Each row of a before or after table is a point. The points were changed in one or more steps. Then noise was added and the rows were shuffled. The steps act on columns, c1 being the first. What was done? A step turns or swaps two columns, mirrors them in a line or flattens them onto one, adds a multiple of one to another, or multiplies or shifts one. Angles are multiples of 10 degrees, from the lower column toward the higher: turns from -170 to 170, lines from 10 to 170 but not 90. Use the fewest steps. Two steps may share a column if one is a turn and the other turns, adds or multiplies; they go together, in the order done. Otherwise the lowest column goes first.

Before (12 x 3):
[[  8  10  -7]
 [-16   9   2]
 [ -7  18 -19]
 [-15  13   7]
 [  7 -10 -17]
 [ -3  -4  12]
 [  2  18  13]
 [-22  -4   8]
 [  7   6   9]
 [ 12 -12 -11]
 [-21 -10  16]
 [ -2  -1 -14]]
After (12 x 3):
[[ 17   9  44]
 [ 38 -10  53]
 [-12   0   9]
 [ 12  17 -10]
 [  1   9 -23]
 [ 21  14  40]
 [-22 -12 -31]
 [ 29  -5  58]
 [ 13  -4   8]
 [-14  11 -20]
 [-22 -10 -13]
 [-11  19  25]]
Steps: multiply c1 by 3; turn c1 and c3 by -110 degrees

Before (11 x 6):
[[  0  -9 -13 -51 -59 -25]
 [-30  -2  21 -13  10  37]
 [-36   8  13   1 -34  19]
 [ -1  -5  22   6  -7  47]
 [ 10  60  28  -8 -20  26]
 [-12 -23  19  -2 -10  -2]
 [ 14  31 -26 -54 -24 -31]
 [  6  22  15  -1   3  27]
 [-17  23  37 -24  -9  40]
 [ -8  -4  53  -8 -17  12]
 [-16  21 -27 -40 -24 -40]]
After (11 x 6):
[[ -5  -2  -1  21  39 -57]
 [-36  -8   0 -45  23 -16]
 [-50  -6  -1 -38  -8  -4]
 [-16 -16  -1 -27  14   3]
 [-32  21   0   4 -13  -3]
 [-20  50  -2  17  30 -54]
 [-24   8  -2 -47   0  15]
 [ -8 -24  -3 -27  60  -3]
 [-35   5   0  33  30 -46]
 [-58  20   2 -19  27   6]
 [-27  17  -1 -15  10  -5]]
Steps: shift c1 by -20; turn c2 and c5 by 130 degrees; multiply c3 by 0; turn c4 and c6 by 80 degrees

Before (13 x 9):
[[-10 -14 -42  31  25  -5  42 -41  17]
 [ 37  -6 -32 -13  10  17 -36   1  22]
 [-32   3 -17  42  27 -10  28  11   3]
 [ 21  -8 -45  11   3  16   3  -4 -21]
 [ -5 -28  30 -11   7   7   4  -3  -3]
 [ -3  13 -21   5 -18 -27  18  -1 -34]
 [  9 -28  16  17 -41  13 -35   6 -27]
 [ 25  10  35  49  15   1 -17  22 -13]
 [ -1 -23 -14   7  60  -3  -3  29 -31]
 [-26 -32  32  40  -1 -38 -49   6  24]
 [-20  -9 -41  47  -4  11   0  20  56]
 [ -2 -55 -19   0 -25 -29 -30   7   6]
 [ 28 -38 -29  31   7  12  32  25   1]]
After (13 x 9):
[[ 42 -35   3  25 -18  13  -9 -28 -27]
 [ -3 -53 -33  28  32  -4   1  -8 -14]
 [-23   4 -26   4 -53  11 -36 -18  17]
 [-57 -24  23   7 -20 -37   6 -40  31]
 [ 13  21 -35   0  -6 -27  27  -4 -21]
 [-26 -30   5   5 -54 -31  -2  -2 -18]
 [ -3 -11  22  -1   4  17 -60  12 -34]
 [  0 -27  -3  -3 -14   5   6  12  31]
 [ 25 -27  16 -38   7  -5  38 -31 -41]
 [-13  -6  55  19  -7  11  13 -47 -39]
 [  2  -3 -13  20  17   2 -32 -49  34]
 [  2 -15   0  12  21  -9  46 -44 -14]
 [ 16 -10 -21  -4  -5  17 -23 -10 -42]]
Steps: turn c1 and c7 by -50 degrees; add -0.5 times c6 to c7; turn c2 and c5 by 40 degrees; swap c3 and c9; turn c4 and c8 by -90 degrees

Before (9 x 12):
[[ -3   5  11   4  -1   7  18  -6 -17   5  14  14]
 [ 10   7   4  -5 -33  14 -60  -3 -15  12 -32   1]
 [-16   1  14 -19 -13 -10  13 -10  -5  12   3   7]
 [  7   7 -10   8  -4  14  14 -11   4  13   4   4]
 [-23  15   5  -7 -59  12  16   2  -3  10   0  17]
 [  6   9  10 -20   5   4  18  11 -16 -23  10 -38]
 [ -3  -2  12  -8   5  18   7  -7   4  -8  -6   7]
 [  6   1  -1 -20  -1  -1  -1  -9  -8  -6  11  13]
 [  7   4 -19 -13   0   9  -9  47 -15  11   6 -16]]
After (9 x 12):
[[  7   2 -20 -13   1   9   8  27 -15  38   6 -15]
 [  3   8  24 -19   6   5 -20   8 -16   9  12 -37]
 [ -2  -1  14  -9   5  18  -7  -9   4  -3  -5   7]
 [-16   2  -5 -19 -14  -9 -12 -21  -2  -1   3   8]
 [ -4   6   2   4  -2   6 -19 -14 -17  -3  15  16]
 [ 10   7  -7  -5 -35  16  60 -11 -14   1 -34   0]
 [-24  15  -6  -6 -58  13 -17  -7  -3   5   0  16]
 [  7   0   5 -20   0  -2   2  -1  -6  -8  12  12]
 [  7   9 -18   7  -3  14 -14  -1   3 -11   4   6]]
Steps: turn c3 and c10 by 60 degrees; turn c8 and c10 by 70 degrees; multiply c7 by -1

Before (11 x 18):
[[-18  23  34 -12  23  24 -26  41  -7  15  31 -21  -5 -33  15  19  10  26]
 [ 28 -26  16  15  30 -20  -1  -9 -21  37  -7  18  31  22  23 -10 -31 -10]
 [-29  22 -16  -2 -30   8  -7  21 -21  -6   9 -36 -21  -5   0  18   6  -6]
 [ -9 -24 -10  15 -23  18  45  36  13  45   8  17   7  -4 -20  57 -18  31]
 [ -6   7 -11  38 -15 -20  31  14 -23  42  34   3  30  -9  22  15  17  19]
 [ 20  31 -25  21  37 -31  -7  51  14   1  -9  27  -1  -9  19  -4   9  22]
 [-11  16 -21  33  19 -11 -20   3  23  50 -33 -12 -17   6   8  -1  32  24]
 [-27  30   4  50  35  28  -2  -9  -5  58  10 -38 -19  10  -4  27 -20 -28]
 [  1 -19  41  50 -41 -24  17  11 -40  -4 -14 -13  44 -44  45  18 -42 -27]
 [ 13  35  32  -1   8 -21 -20 -13  -5  12  12  11  26 -20 -19   5  22 -26]
 [ 40  -6  47 -21  16  26  31 -10  32 -14  -3  13  34   7  32  -6  35   3]]
After (11 x 18):
[[-12 -29   7  59  36 -54   2  -6  -4  40  14 -22  11  -5  -2  33 -20 -30]
 [-19  33  10   9 -22 -41 -30  36  13  26   6  -4 -38   6 -21  51 -20  25]
 [ 11  28  12  -6  23 -28  24  42  -7  15  16   3   5  42  36  20   9 -21]
 [-26  25 -31  10  36  25   4  53  13  -6 -15  -7   4   3  -8  -1  10 -32]
 [ -8 -30 -11  48 -41  23   2  12 -41   7 -30 -17 -49  36  60   1 -40  17]
 [ 27  -6 -11   9 -29  -3   3  18 -20  15   9  -3  17   7 -12  23   4 -23]
 [-49 -11  -9   7  28  -1  11 -11 -17   6  -3  -6 -21 -22  27 -22 -31  27]
 [-33  18 -24  33 -13  -4 -17  16 -23  34  32 -12 -43  20   7   1  18  -7]
 [-26 -26  39  -6   6  10  28 -13  -8   5   4   3 -15  25  13  -5  22 -33]
 [-28  23 -21  35  16 -15  15   3  23  38 -32 -15  25 -20  -9   4  32 -14]
 [ -6   2   7 -24  16 -17 -18  -8  30 -46  -1   5 -38  -8  59 -18  33   7]]
Steps: turn c6 and c10 by 150 degrees; turn c1 and c10 by -130 degrees; turn c2 and c18 by -90 degrees; turn c3 and c15 by 50 degrees; flatten c4 and c12 onto the line at 160 degrees; turn c13 and c16 by -20 degrees; turn c7 and c13 by -160 degrees; mirror c11 and c14 in the line at 10 degrees

Before (9 x 24):
[[-14   7 -15 -11   7   9   4   7 -12  19  -3  16   8 -10 -12   5   3   4
   -9   8   1  -4   7   1]
 [  8  -7  -7   9   4  11  -4  -3   0  17  -1  12 -13 -13 -19 -32 -10  -1
   -8  -5   3  -9  -1   6]
 [ -1  -7 -13   5  -9   5   5  -5 -12  13  -3  -3   5  -9 -10 -22   7   7
   19  -2   2   5  10  -3]
 [ 19  15  -5  -7  -3 -16 -31  60 -13  25  11  14 -12 -14  27 -23   7  10
  -15  -4  -1  -9   6  -1]
 [  9 -14  -9   5  14  11  11 -14   5 -40   1  14  -7 -14 -16  -4  -2  -3
  -12  -2 -15 -10   3  -7]
 [ -3 -10   1 -10  13   5  12  -7  -7  -8  -9   2   0  -3 -19  16  -1 -20
   41   6  -1 -12   3  -3]
 [-11   3 -12 -10   2  -1   2 -10  -4  26  -9  -8   2 -14 -23  14   6  -4
   11  -4   0  -2  30   7]
 [  1   0  -5 -14  10  -6 -11  15   4   5  -4   4  -4  -8  -6  13  -1  16
  -17   5  -1  10   0  11]
 [-19   1  -9 -14   2  -8  -7  -6 -13  17   0  -2  -6  -8   5  15   4   4
   18  -6 -13  -2  16  41]]
After (9 x 24):
[[ -1  -7 -13   5  -9   5   3  -5 -12   7  -3 -16   5  -9   0  23   8   7
  -13  -3   2  -6  11  -2]
 [  1  -9  -5 -14  10  -6 -10  16   4 -11  -4  17  -4  -8   8  -8  -4  15
   15   8  -1   3   0  11]
 [-19   2  -9 -14   2  -8  -8  -6 -13 -19   0 -16  -6  -8   1  -4   1   4
  -12  -9 -13   0  16  41]
 [  9   5  -8   5  14  11  11 -14   5  24   1   0  -7 -14 -23 -15   2  -3
   16  -3 -15 -16   2  -7]
 [-11   3 -12 -10   2  -1   0 -10  -4 -23  -9  -8   2 -14 -27   1   6  -4
  -14  -6   0   2  30   7]
 [ 19  14  -5  -7  -3 -16 -31  60 -14   2  12  22 -13 -14   7  29  -4  10
   29  -7  -1  11   6  -1]
 [  8   5  -7   9   4  10  -1  -3   0  11  -1   0 -13 -13 -28  32 -11  -1
   14  -8   3 -10  -1   6]
 [-14   6 -15 -10   7   9   3   7 -12 -13  -3   2   8 -10 -22   5   5   4
   20  13   1   5   7   1]
 [ -3   8   1 -10  13   5  12  -6  -7  -6  -9 -39   0  -3 -31 -16   3 -20
  -20  10  -1 -13   3  -3]]
Steps: turn c2 and c22 by 70 degrees; add -1.5 times c2 to c15; turn c7 and c17 by 20 degrees; add -0.3 times c8 to c19; turn c12 and c19 by 120 degrees; multiply c10 by 0.7; turn c10 and c16 by 140 degrees; multiply c20 by 1.6
